Each row of a before or after table is a point. One or more steps were done to the points. Then noise was added and the rows were shuffled. The steps act on columns, c1 being the first. What was done? A step turns or swaps two columns, mirrors them in a line or flattens them onto one, adds a multiple of one to another, or multiplies or shifts one. Angles are multiples of 10 degrees, from the lower column toward the higher: turns from -170 to 170, lines from 10 to 170 but not 90. Use the fewest steps. Two steps may share a column if one is a turn and the other turns, adds or multiplies; they go together, in the order done. Otherwise the lowest column goes first.

Before, 14 rows:
[[ 0.75 -0.11 -0.32]
 [-0.45  0.24 -0.19]
 [ 0.10 -0.14  0.39]
 [ 0.34  0.27  0.43]
 [-0.15 -0.31 -0.10]
 [-0.52 -0.49  0.48]
 [-0.47  0.55 -0.10]
 [ 0.14 -0.88  0.69]
 [-0.38  0.07 -0.18]
 [ 0.25  0.29  0.55]
 [ 0.23  0.27  0.47]
 [-0.10 -0.99  0.18]
 [-0.25 -0.95  0.26]
 [ 0.53  0.07  0.01]]
After:
[[ 0.77  0.31  0.04]
 [ 0.25 -0.93  0.35]
 [ 0.37  0.33  0.24]
 [-0.07 -0.10  0.38]
 [ 0.11 -0.94  0.37]
 [-0.46 -0.67  0.32]
 [-0.30 -0.01 -0.47]
 [-0.09  0.42  0.44]
 [-0.19 -0.19 -0.29]
 [ 0.08 -0.38 -0.06]
 [-0.22  0.40  0.51]
 [-0.20  0.31  0.42]
 [ 0.11 -0.71  0.90]
 [-0.57  0.26 -0.42]]
Steps: turn c1 and c2 by 30 degrees; turn c1 and c3 by 30 degrees

Before:
[[ 0.17  0.18  0.91 -0.50  0.48 -0.09  0.39 -0.38 -0.19]
 [ 0.22 -0.61 -0.14  0.25  0.22  0.32  0.57 -0.19  0.21]
 [ 0.17  0.48  0.26  0.75  0.10 -0.17  0.43 -0.88 -0.92]
 [-0.34  1.33  0.12 -0.11 -0.11 -0.12 -0.13 -0.30  0.00]
 [ 0.24 -0.19 -0.75  0.18  0.62  0.16 -0.09  0.32 -0.21]
 [ 0.09 -0.19  0.14  0.02  0.11  0.01  0.07  0.38 -0.16]
 [-0.12 -0.18 -0.59 -0.72 -0.43  0.08 -0.29 -0.19 -0.33]
 [ 0.06 -0.11  0.09 -0.22  0.23 -0.76 -0.20  0.15  0.85]
 [-0.71  0.48  0.46 -0.40  0.37 -0.62 -0.12 -0.01  0.33]]
After (9 x 9):
[[-0.05  0.94 -0.08  1.31 -0.93 -0.43  0.02 -0.29  0.04]
 [-0.10  0.22 -0.34 -0.72  0.60  0.20  0.45  0.62 -0.52]
 [ 0.69  0.08 -0.16 -0.61  0.28 -0.30 -0.21  0.09  2.10]
 [ 0.18  0.57  0.04 -0.32 -0.01 -0.93 -0.40 -0.25  0.81]
 [-0.24 -0.36  0.48 -0.57  0.57  0.35  0.40 -0.02  0.54]
 [ 0.03 -0.04  0.06 -0.29  0.18  0.08 -0.31  0.27 -0.38]
 [ 0.29  0.44  0.48  1.11 -0.24  0.08  0.40 -0.84 -2.29]
 [-0.15 -0.39 -0.48 -0.42 -0.21 -0.08  0.45  0.02 -0.87]
 [ 0.11  0.45  0.68 -0.91  0.30  0.13 -0.43 -0.73 -0.48]]
Steps: turn c1 and c6 by 60 degrees; turn c2 and c5 by -40 degrees; add -1.5 times c5 to c4; turn c3 and c7 by -70 degrees; turn c7 and c8 by 30 degrees; multiply c9 by 2.5

Before:
[[ 0.87 -0.68  0.24  0.07 -0.56  0.31  0.32  0.34 -0.01 -0.37  0.29  0.30
   0.16  0.71]
 [-0.04 -0.62  0.09  0.40  0.39 -0.11  0.44  0.35 -0.10 -0.42  0.29 -0.01
  -0.62  0.22]
 [ 0.27  0.08 -0.01 -0.09 -0.43  0.05 -0.74  0.45 -0.39 -0.13  0.34  0.01
   0.26  0.90]
 [-0.05  0.17  0.19  0.59 -0.60 -0.21 -0.73  0.27 -0.26 -0.46 -0.46  0.49
   0.27  0.12]
 [ 0.78  0.18  0.13 -0.38 -0.47 -0.15  0.11  0.77 -0.49  0.66 -0.71 -0.39
  -0.41 -0.10]
 [-0.28 -0.02 -0.21 -0.18 -0.10  0.76 -0.85 -0.44 -0.10  0.06 -0.30  0.01
   0.11  0.07]
 [ 0.38  0.43  0.19  0.51  0.79  0.61 -0.02 -0.42 -0.22  0.21 -0.75 -0.73
  -0.80  0.10]
 [-0.32  0.39  0.24 -0.40 -0.29 -0.36  0.39  0.74  0.41 -0.26  0.27  0.50
   0.08  0.11]
 [ 0.08  0.12 -0.66  0.29  0.56  0.53 -0.37  0.07 -0.07  0.27 -0.30  0.15
   0.32  0.33]
 [ 0.63  0.10 -0.79 -0.01  0.73  0.94 -0.65  0.69  0.00 -0.47  0.38  0.33
  -0.61  0.87]
 [-0.03  0.34 -0.34 -0.39  0.15 -0.27  0.29 -0.50 -0.56  0.61 -0.17  0.17
  -0.47  0.34]]
After (11 x 14):
[[-0.33  0.15  0.20  0.29 -0.24 -0.29 -0.15  0.25  0.36 -0.54  0.22  0.50
   0.12  0.08]
 [ 0.32  0.48 -0.08 -0.15  0.78  0.61  0.27 -0.16 -0.23 -0.14 -0.72 -0.75
  -0.79 -0.14]
 [ 0.12 -0.09 -0.67  0.12  0.62  0.53 -0.20  0.22 -0.03  0.09 -0.25  0.19
   0.31 -0.21]
 [-0.10 -0.62  0.46  0.02  0.36 -0.12  0.02 -0.03 -0.03  0.15  0.27 -0.07
  -0.60 -0.12]
 [ 0.68 -0.70 -0.56  0.80  0.75  0.87 -0.61  0.71  0.02 -0.37  0.36  0.33
  -0.60 -0.24]
 [ 0.02  0.42 -0.67  0.50  0.13 -0.32  0.40 -0.42 -0.56  0.11 -0.23  0.18
  -0.56  0.14]
 [-0.32 -0.13 -0.23  0.07 -0.10  0.75 -0.23  0.16 -0.09  0.10 -0.34 -0.04
   0.04  0.02]
 [ 0.82 -0.54  0.55  0.59 -0.61  0.29 -0.07  0.08 -0.02  0.25  0.31  0.24
   0.11 -0.21]
 [ 0.29 -0.02  0.00  0.89 -0.49  0.03 -0.49  0.62 -0.39 -0.07  0.27  0.01
   0.29 -0.14]
 [-0.05 -0.18  0.23 -0.20 -0.58 -0.24 -0.43  0.51 -0.21 -0.43 -0.47  0.50
   0.23 -0.25]
 [ 0.82  0.57 -0.12  0.12 -0.43 -0.18 -0.36  0.36 -0.49  0.32 -0.69 -0.47
  -0.41  0.08]]
Steps: turn c2 and c10 by -50 degrees; turn c2 and c3 by -30 degrees; turn c4 and c14 by -120 degrees; multiply c14 by 0.4; flatten c7 and c8 onto the line at 130 degrees
